Each row is a point. The points of each table are mixes of a few directions, plus a little noise. How many directions does each table use, and how many do they share? Where both have some left over, give the other angles between the two spaces (their principal angles), to ten degrees, smallest first.
In the rows, zero is written as 128.

First (5 x 2):
[[ 76 150]
 [144 121]
 [ 77 150]
 [176 107]
 [166 112]]
Second, 4 rows:
[[ 55 160]
 [147 120]
 [167 111]
 [144 122]]
Directions: first 1, second 1, shared 1

First:
[[154 132  53  98]
 [ 95 197 146 162]
 [122  80 195 140]
 [102 163 165 156]
 [145 127  84 108]
 [136 106 129 121]
 [143  91 128 115]]
Second (8 x 4):
[[ 77  81  76 156]
 [ 93 137 110 142]
 [158 151 138 163]
 [187 185 184 118]
 [132 116 135  97]
 [ 96 120 125  89]
 [107 150 140  91]
 [177  84 118 166]]
Directions: first 2, second 3, shared 1; angles 80

First (9 x 9):
[[183 212 176 184 179 128 125 197 145]
 [123 119 123 121 123 128 128 122 128]
 [101  87 104  99 103 128 130  92 119]
 [110 102 112 109 111 127 131 106 121]
 [173 196 167 174 168 130 125 183 141]
 [ 91  73  94  90  94 127 132  81 118]
 [159 177 157 162 158 128 126 168 139]
 [130 129 129 129 129 127 128 129 130]
 [ 84  61  89  81  87 127 130  73 115]]
Second, 9 rows:
[[ 92 160 177 141 204 113 159 162 103]
 [110 105 133   7 136  81 152  78  90]
 [172 100  94 110  71 129 114  88 133]
 [116 118 114 169 115 151 119 136 142]
 [129 148 152 114 159 114 139 139 117]
 [103 141 155 202 176 139 152 160 114]
 [147 169 125 112 113 139  86 163 175]
 [120 103  93 134  82 149 103 116 151]
 [158 107 109 164  97 139 128 109 128]]
Directions: first 1, second 4, shared 1

First:
[[131 122 126 111 141 125 110 109 123 139 128 122]
 [125 133 129 143 117 131 143 144 132 118 128 133]
 [118 148 134 184  84 138 187 189 143  91 129 147]
 [135 114 124  88 159 121  86  84 117 154 128 115]
 [118 147 134 183  85 137 185 188 143  92 129 146]
 [123 137 131 155 107 133 156 157 135 110 128 137]
 [141 103 120  57 184 116  54  51 109 175 127 104]
 [132 120 126 104 147 124 103 102 121 144 128 120]]
Second, 10 rows:
[[120 133 131 143 120 126 152 133 125 121 125 141]
 [133 121 126 109 142 125 106 110 124 140 128 120]
 [184 124 100 101  90 172   7 233 201 117 163  31]
 [113 139 135 160 113 125 178 141 123 111 122 155]
 [124 131 131 138 124 127 142 132 127 123 127 136]
 [111 136 137 156 120 121 179 127 117 116 120 158]
 [116 126 133 127 142 117 149  97 110 134 121 148]
 [135 135 125 145 103 140 129 172 148 111 135 117]
 [125 115 129  93 165 113 108  67 105 156 122 132]
 [119 119 133 106 161 111 130  69 101 149 118 145]]
Directions: first 1, second 2, shared 1
